Each row of a before or after table is a point. One or more steps were done to the points. Then noise was added and the rows were shuffled. The steps act on columns, c1 being the first. Name the steps. A step turns or swaps two columns, mirrors them in a line or flattens them onto one, adds a multiple of one to another, or multiplies or shifts one. Angles are multiples of 10 degrees, from the lower column toward the higher: turns from -170 to 170, lines from 10 to 170 but not 90. Use the fewest steps. Two steps may share a column if one is a turn and the other turns, adds or multiplies; they go together, in the order done. Otherwise the lowest column goes first.
(in the rows, 128 means zero)

Before (12 x 2)
[[128 128]
 [101 102]
 [114 112]
 [157   7]
 [ 81 101]
 [151 123]
 [156 108]
 [184 136]
 [ 72  96]
 [118 136]
 [ 86 106]
 [162 129]]
After (12 x 2)
[[ 80  87]
 [ 85  93]
 [112 115]
 [ 95  99]
 [149 144]
 [134 133]
 [127 127]
 [ 89  94]
 [138 138]
 [100 103]
 [127 125]
 [165 160]]
Steps: flatten c1 and c2 onto the line at 40 degrees

Before (8 x 6)
[[162 156 154 142  83 123]
 [159 177 155  95 148 105]
 [112 156 145  96 111 139]
 [109  36 106 136 151 132]
 [143 167  81 101 152  30]
 [183  54 150 123 100 143]
 [171 179 154 132 156 128]
 [159 176 100 102 140 125]]
After (8 x 6)
[[171 177 120 130 152 109]
 [135  36 141 137  99 151]
 [154 169  49 100 129 186]
 [136  55 134 123 192  99]
 [153 175 129 102 146 138]
 [162 178  87  92 146  88]
 [107 157 117 142 182 116]
 [106 156 126  94 122  90]]
Steps: mirror c1 and c5 in the line at 30 degrees; add -0.7 times c4 to c3; turn c3 and c6 by -110 degrees

Before (9 x 11)
[[ 99 144 118 164 137 122 104 151 125  58 150]
 [ 72 134 148 176 148  71  92 103 100 119 131]
 [119  92 209 146  74 154 153 117 129  86 120]
 [150 137 140 117 130  88 122 153 125 100 106]
 [140 102 159 161 126 143 118 135 150 166 142]
 [169  95 123 158 173 136 138 140  95  94 171]
 [148 200 146 163 149  91 104 181 130 150 120]
 [132 145 128 122 175 153 131 102 110 175  66]
 [105 118 148 143 103 106 174 177 142 108 109]]
After (9 x 11)
[[ 73 142 122 104  32  75 167 163 128 176 150]
 [ 81 118 145 173  75 127 142 207 141 157 109]
 [111  93 206 152   8  77 145 112 135 136 121]
 [134 146 130 134 245 147 122  87 107  79  67]
 [171 136 138 120  85 134 117 168 128 177 107]
 [148  99 159 119 182 146 162 140 152  96 145]
 [ 19 132 152  91 136 158 173  87 102 181 129]
 [214  94 125 140 122  99 157 147  93 145 171]
 [170 204 145 105 181 165 162 217 131 143 120]]
Steps: multiply c1 by 2; swap c4 and c7; add 1.5 times c10 to c5; turn c6 and c10 by -130 degrees; multiply c8 by 1.6

Before (8 x 18)
[[249 130 125 123 142 132 127 131 106 148 130 124 102 116 124 115  91 133]
 [103 135 121 104 129 141 127 144 143 146 136 136  99 140 152 182 128 136]
 [106 143 127 132 150 153 133 139 147 151 107 133 122 127 148 140 147 120]
 [140 135 103 107 144 122 134 147 137 139 121 124 102 129 112 111 147 126]
 [103 137 124 129 151 133 127 145 143 151 101 120 103 140 126 111 103 141]
 [120 138 119 120  99 134 122 147 148  95 136 143  97 141 156 114 145 118]
 [109 147  91  77 127 131 133 149 141  25 101 150 149 131 122 109 142  55]
 [122 129 129 132 145 121 121 114 136 139 147 129 112 130 130 119 124 128]]
After (8 x 18)
[[129 135  80 117 163 120 134 193 138 107 120 125 102 139 112 111 121 125]
 [140 137 121 105 171 132 127  94 143 130 100 121 103 102 126 111 100 141]
 [131 146  81 231 147 131 132 185 141  77 101 150 149 110 122 109 116  55]
 [142 139 161 161 119 134 123 190 148 121 136 143  97 121 156 114 120 118]
 [130 127 132 117 164 122 121 102 136 131 148 129 111 121 129 119 138 128]
 [115 130 119 107 162 133 127  51 105 124 130 124 102 249 124 115 107 132]
 [128 143 156 105 169 153 133 182 147 131 107 133 122 106 148 141 129 119]
 [140 134 158 111 150 141 127 149 142 104 137 136  99 102 152 183 115 137]]
Steps: swap c1 and c14; add 1.5 times c15 to c3; turn c4 and c10 by 90 degrees; shift c5 by 20; turn c8 and c17 by -60 degrees; multiply c8 by 2.5

Before (8 x 32)
[[102 139 107 145 145 114 105 138 131 155 123 133 124 123 150 139 124 110
  138 133 107 122 125 139 104 144 114 106 138 106 124 131]
 [121 153 107 104 136 172 128 115 125 134 111 121 137 136 127 131 116 148
  140 126 115 141  94 130 122 139 128 112 140 118 149 121]
 [133 142 110 166 120 126 111 134 121 144 136 150 137 126 166 158 122 135
  151 114  99 133 106 116 112 123  84 133 164 100 119 125]
 [129 116 130 103 153 144 135 144 129 123 111  94 142 137 115 100 149 148
  151 138 139 149 149 109 162 127 156 134 103 128 160 117]
 [139 130 117 143 148 136 120 120  99 123 119 132 135 141 119 135 142 138
  124 133 124 137 141 107 139 114 115 124 101 112 142 120]
 [130 142 116 102 165 138 149 116 146 137 103 141 153 135 122 122 160 152
  124 132 133 133 112 122 119 117 127 122 129 134 139 110]
 [ 96 161 153 143 111  99 109 141 122 109 160 138 138  96 129 129 113  86
  174 103  77 124 167 133 120 126 135 116 174  98 102 146]
 [108 158 144  90 105 137 113 121 136  72 141  82 172  88  90 118 121 119
  152 111 137 143 140 127 184 102 148 152  96 102  96 150]]
After (8 x 32)
[[141 130 117 142 149 136 121 119  99 125 120 131 135 111 119 134 141 160
  123 133 123 126 139 108 140 112 115 125 102 112 142 120]
 [150 115 131 102 153 143 134 143 129 130 112  94 141 107 115 100 150 192
  152 138 138 128 126 110 161 127 155 129 103 129 161 118]
 [112 143 117 103 164 139 150 116 144 128 103 141 154 104 122 123 160 196
  124 133 132 109 129 122 118 118 127 126 130 135 138 109]
 [105 140 109 167 121 126 111 135 122 135 136 150 138  95 167 159 122 148
  153 114  98 126 134 117 112 123  84 138 163 100 119 125]
 [167 161 153 143 112  99 109 141 123 118 158 140 138  66 129 128 113   7
  175 103  76 166  97 131 120 128 134 111 173  98 103 146]
 [140 157 145  90 105 138 113 123 137 124 141  82 171  57  90 119 121 107
  152 111 137 151 109 127 186 102 149 122  94 100  95 151]
 [ 95 153 108 103 136 173 127 115 124 123 112 122 137 107 126 131 116 187
  140 126 115 119 120 130 122 140 128 119 141 118 149 120]
 [125 140 107 144 146 114 105 138 132 125 124 133 124  91 149 138 123  76
  137 133 107 140 102 139 104 144 113 123 137 107 125 131]]
Steps: swap c1 and c23; flatten c10 and c28 onto the line at 60 degrees; shift c14 by -30; multiply c18 by 3; turn c18 and c22 by -20 degrees
